Rows are points. The window is the flat piece filled in between its corners: a triangle in 3 columns, a solid with four corners in 4, and so on. A path goes straight from each point to the next, and from the last back to the first. After which points does the path pass through the window?

Window (3 x 3):
[[-0.02 -0.01  0.33]
 [-2.68  0.36  0.83]
 [ 1.54  1.28  0.32]]
Path:
(1): [ 0.07  0.06 -1.32]
(2): [-1.94  0.46 -0.27]
(3): [-1.97  0.52  2.59]
(4): [0.23 0.70 1.03]
(5): [-0.13  0.83 -0.60]
(6): [-0.57  0.37 -0.38]
(7): [ 0.74 -0.42  1.45]
(8): [-0.24 -0.03  1.58]
(9): [ 0.08  0.12 -0.81]
(10): [-3.31 -0.24 -0.86]
(11): [-2.99  0.13  2.15]
(12): [-2.71  0.41  1.66]
(13): [-3.28  0.80  0.11]
(14): [-2.29  0.72 -0.20]
(15): [-2.14 -0.09  2.36]
(16): [0.00 0.16 1.63]
Through the window after points: 2, 4, 6, 8, 14, 16

Window (4 x 4):
[[ 1.49 -1.11  0.61  0.17]
 [-2.38 -3.17  0.62  0.11]
 [-0.57  0.63  1.63  0.42]
 [ 1.80  3.26 -0.64 -0.17]]
Path:
(1): [ 0.77  0.66 -0.22 -1.11]
(2): [ 0.98  0.68 -1.69  1.37]
(3): [-0.83 -1.83  0.58  2.55]
(4): [-0.53 -2.58  1.17 -1.17]
(5): [ 0.23  0.60  1.75 -1.17]
(6): [-0.47  0.62  0.97  1.26]
(7): [-0.27 -1.28  0.48  2.46]
(8): [ 0.05 -1.49  1.30 -0.74]
(9): [ 0.85  1.21 -0.04 -1.64]
(10): [ 1.33  1.66 -0.93  2.02]
(11): [ 1.38  1.73 -0.16  0.91]
(12): [ 1.51 -0.18  0.33 -2.59]
Through the window after points: 5, 11

Window (6 x 6):
[[-1.71  1.33 -1.51  3.84 -2.03 -1.42]
 [-1.25 -2.90 -0.12 -1.13  0.43  0.19]
 [ 2.87  0.48 -0.18 -2.00 -1.40  0.03]
 [ 1.30  3.14 -2.15  1.07  0.77  0.60]
 [ 1.06  0.35 -1.26  2.90  0.17  0.17]
 [ 0.43 -0.72  0.89 -0.36  1.64 -0.45]]
Path:
(1): [ 0.91  2.08 -0.85  0.57 -0.01  0.98]
(2): [ 0.65  1.82 -0.58  0.15  0.26  1.34]
(3): [ 1.29  1.25 -1.87  0.30  1.12 -1.39]
(4): [-1.15 -0.13 -1.61  2.13  0.24 -0.99]
(5): [-1.64  0.45 -0.49  2.12 -0.40  0.30]
(6): [-0.01  1.04  0.98  0.36  0.70  1.61]
(7): [ 1.07  0.13 -0.83  0.45  0.87 -0.85]
(8): [ 1.72  1.59 -2.57  0.70  1.27 -1.31]
Through the window after points: 6, 8

Window (8 x 8):
[[-0.58 -0.39 -1.73 -2.89 -1.06 -2.32  0.86 -0.34]
 [-0.15  1.56  2.38  0.81  1.93  0.96 -2.46  0.43]
 [-0.86  0.84 -1.78 -2.85  0.59  1.16  1.19 -0.21]
 [ 2.13  0.39 -0.55  1.83 -0.75  0.25  0.04 -1.24]
 [ 0.69  1.23 -0.50  1.74 -0.83 -0.05 -3.72  1.09]
 [-0.72  0.42 -1.85  2.69  2.09 -0.19  0.81  1.24]
 [-0.12  0.35  1.04  2.61 -1.95  0.95 -1.55  0.00]
 [ 0.27 -2.20 -1.35 -2.88  0.58  0.80  1.39 -0.14]]
Path:
(1): [-0.57 -0.63 -1.23 -0.67 -0.43 -1.13 -0.34 -0.65]
(2): [ 1.03  0.19  0.34 -0.55 -1.64 -0.94  0.11  1.36]
(3): [ 1.23  0.40 -0.08 -1.37 -1.47 -0.28  1.03  0.73]
(4): [ 0.05 -0.63 -0.97 -0.43  0.26  0.28 -2.10 -2.34]
(5): [-1.51 -0.51 -2.89 -1.20  1.25 -1.02  0.09 -2.67]
(6): [ 0.64  0.72 -0.39 -2.20  0.13 -0.46  1.25  2.58]
(7): [ 1.62 -0.38 -0.09 -1.42 -0.28  0.06  0.79  3.11]
(8): [-0.69 -0.03 -2.18 -1.29  1.06  0.20  0.03 -2.83]
(9): [ 0.31 -0.39  0.27  1.48 -0.38  0.02 -1.92 -0.99]
(10): [ 2.01  1.79 -0.14  1.47 -1.38 -0.53  0.63  1.85]
(11): [ 0.62  1.80  0.76  2.33 -1.21  0.04 -1.84  1.69]
(12): [-0.40  0.19 -1.46  1.27  0.42  0.34 -3.13 -1.42]
Through the window after points: none

Window (9 x 9):
[[-0.69  0.61 -0.16 -1.95 -2.58 -1.20 -1.43  0.03  0.00]
 [ 2.92  0.83  0.32  3.58 -1.54 -0.27  0.50  0.84 -2.25]
 [-0.23  0.18 -0.52 -3.17 -0.29  1.08 -0.89  0.49  0.74]
 [-3.42 -1.17  0.87 -0.52  0.23 -0.56 -0.42  0.17 -0.11]
 [-1.22  0.75 -2.63 -0.91  0.57 -0.28 -0.31  0.62 -0.32]
 [-0.50  0.82 -0.75 -1.85  1.50 -0.24 -2.65 -0.34  1.15]
 [ 0.17 -2.31  0.05  2.12 -0.33 -3.74  1.74  2.91  1.09]
 [-0.85  3.08  0.13  1.44 -0.18  0.79  0.13  1.16 -0.49]
 [-1.03  1.26 -0.10 -2.03  0.75 -0.41  0.05 -1.42  0.40]]
Path:
(1): [ 0.88 -1.13 -0.39  2.10 -1.45  0.12  0.29  0.17  1.25]
(2): [-0.52 -0.46 -1.67  2.52 -0.62 -0.78  0.28  0.43  2.51]
(3): [ 0.38 -2.13  1.39 -0.22 -0.01 -4.01  1.57  3.51 -0.96]
(4): [-1.32  0.05  1.22  0.28  0.28 -1.72  0.04  1.92 -2.98]
(5): [ 1.01 -0.35 -2.67  0.76 -0.48 -0.89  0.48  0.44  2.85]
(6): [-1.37  0.44 -0.76 -1.24 -0.19  1.11 -0.45 -0.20  1.00]
(7): [ 0.23  0.84  0.25 -1.85 -0.25 -0.15 -0.68  1.42 -0.46]
(8): [ 0.50  1.81  0.50 -0.60  1.51 -1.85 -1.18  2.11 -1.32]
(9): [-0.48 -0.06 -1.01  0.51  0.18  0.43  0.16 -0.22  0.39]
(10): [-0.12  0.60 -0.88  1.93 -1.60  0.26 -0.30  0.52  0.76]
(11): [ 0.31 -0.29  1.05 -1.49  2.36 -1.30  0.25  0.62 -1.76]
(12): [ 0.88  1.57  0.29  0.70 -0.06 -2.45  0.34  2.20 -3.11]
Through the window after points: 2, 4, 6, 12

Window (11 x 11):
[[-0.49 -3.27 -4.08  0.48  1.31  2.44  0.16 -0.58  0.33  2.30 -1.67]
 [-0.15  1.24  0.61  0.49 -1.05  1.86 -1.48  1.34 -1.40 -0.57 -0.56]
 [ 0.98 -1.83 -4.35 -0.63  0.10  1.34 -0.01  1.82 -0.25  1.41  1.23]
 [ 0.20 -1.58 -0.71 -0.58  2.06  1.62  0.76 -0.52  2.68  2.63  0.03]
 [-0.05 -0.44  0.42 -0.05 -0.17  1.22  0.26  2.17  0.67 -3.21 -0.73]
 [-2.02 -2.56  0.41 -2.01 -0.47 -2.18  0.49  1.91 -0.39 -0.68  0.84]
 [ 2.17  0.41  1.29  1.12  0.61  0.88 -0.19 -0.05 -2.10 -2.09 -0.21]
 [ 1.87  0.63  2.14 -1.56 -2.50  0.26 -1.21 -0.62 -0.71 -3.23 -0.51]
 [-1.18 -0.71 -2.03 -3.63  1.81 -1.07  0.80  0.73  0.18  0.53 -0.64]
 [ 0.93 -0.40  0.06 -0.26  0.74  0.73 -3.22  0.06 -0.15 -1.95  0.22]
 [ 1.32  2.11 -0.03  1.83 -1.58 -0.57 -1.58 -0.61 -0.45 -2.82 -0.17]]
Path:
(1): [ 1.56 -1.06 -2.24  0.26  0.52 -0.48 -1.29  1.71  0.25  0.10 -0.49]
(2): [-1.12 -0.72 -0.81 -1.25 -0.97  3.59  1.57 -0.02 -0.70 -1.50  1.20]
(3): [-0.82 -0.25 -0.42 -0.88 -0.01  0.61 -0.19 -0.11 -0.55 -1.27  0.06]
(4): [ 1.70  0.02  0.84 -0.30 -0.41 -0.32 -1.32  1.17  0.13 -0.54 -1.41]
(5): [ 1.95 -0.45  1.14 -0.50 -0.23 -0.50 -1.09  0.70 -0.76 -0.58 -1.94]
(6): [ 0.36  0.82  0.25  0.48  0.00  0.94  0.11  0.13 -0.65 -2.64  1.72]
(7): [-0.06  1.19  0.72 -1.22 -1.63  0.44 -0.29 -0.27 -0.60 -2.40  0.58]
(8): [ 1.86 -0.83  1.70 -0.35 -0.36 -0.87 -1.64  2.09 -0.29 -2.13 -0.73]
Through the window after points: 1

Window (12 x 12):
[[ 0.81  0.92 -1.97 -1.50 -0.90 -1.33  2.06  0.63  3.31  0.01  1.07  2.15]
 [-0.11 -0.20  2.08  0.12 -1.38 -0.80 -1.82 -0.48 -0.30 -1.02  2.35 -2.63]
 [ 0.97  1.79 -2.26  0.80  0.72  1.11  0.48  2.69  1.08 -0.24  2.00  1.75]
 [-0.98  1.35  0.76  0.29 -0.25  0.83 -2.42  0.01 -0.23  0.85 -0.73 -1.38]
 [-1.57 -0.58 -1.87  0.76  0.09  1.31  1.64  0.09  1.00  1.53  1.39  0.84]
 [-1.33  1.47  0.88  1.94  0.37  0.23 -3.33 -3.24  0.13 -0.34  1.53 -2.75]
 [-0.49  0.74  0.49 -0.99  1.22 -0.72 -1.96 -1.54 -1.45  0.38  1.83 -1.04]
 [-1.39  1.95  1.41 -0.79  0.00  1.34 -1.33 -1.74 -0.86 -1.93  1.26 -2.74]
 [ 1.03 -2.60 -1.05  0.04  1.87 -1.22  0.57 -0.40  0.80 -3.67 -1.18 -0.09]
 [ 3.54 -1.54 -0.67  0.08  0.08 -0.81  3.09 -1.49  0.80 -1.38 -0.62  1.01]
 [ 1.09 -1.65  1.81  0.46  2.42 -0.32  1.21 -0.61  1.50 -2.43 -0.40  1.65]
 [-0.69  2.21 -0.94  1.00  0.19 -1.55  1.95  1.44  0.43  0.18  0.98  0.33]]
Path:
(1): [ 0.28  2.12 -1.04  0.58 -2.38 -0.81 -2.44 -1.19 -1.19 -3.52  0.59  0.58]
(2): [-0.50 -0.25  1.80 -0.94  2.30  1.44  1.67 -1.19  0.81  0.33  0.95 -2.78]
(3): [ 1.56 -0.54 -0.68 -0.53  2.16 -0.30  0.71 -0.65  1.96 -1.39 -0.04 -3.27]
(4): [-0.69  0.67  1.50  0.85 -1.17 -0.46 -1.10 -0.45 -0.96 -1.52  1.04  2.93]
(5): [-1.65  0.88 -0.51  1.23 -0.31 -0.35 -0.96 -0.61 -1.45 -1.74  1.01  0.60]
(6): [ 0.29  1.29  0.54  0.39  0.82 -0.29  0.00 -0.74  1.71  0.39  0.93 -1.78]
(7): [ 1.20 -0.01 -1.28 -0.28  1.33 -0.28  2.30 -0.92  3.17  0.24  1.61 -1.21]
(8): [ 0.83  0.37 -0.57 -0.64 -0.99 -0.96  0.83  0.18  0.80 -1.06  0.06  2.05]
(9): [-0.54 -0.02 -1.53  0.83 -0.88 -0.57 -0.22 -2.18 -0.44 -0.52  1.31  1.44]
(10): [ 0.30  1.22  1.53 -0.24  1.45  0.28 -0.52  1.01  2.40 -0.23  0.11 -2.17]
(11): [ 0.10  0.74  1.59 -0.70  0.67 -0.12 -0.16 -0.17  0.54  0.41  1.27 -2.79]
(12): [-0.85  1.10  0.06  0.17 -0.34  0.31 -0.98 -1.37 -0.73 -1.99  1.18 -0.51]
Through the window after points: 1, 5, 7, 9, 11
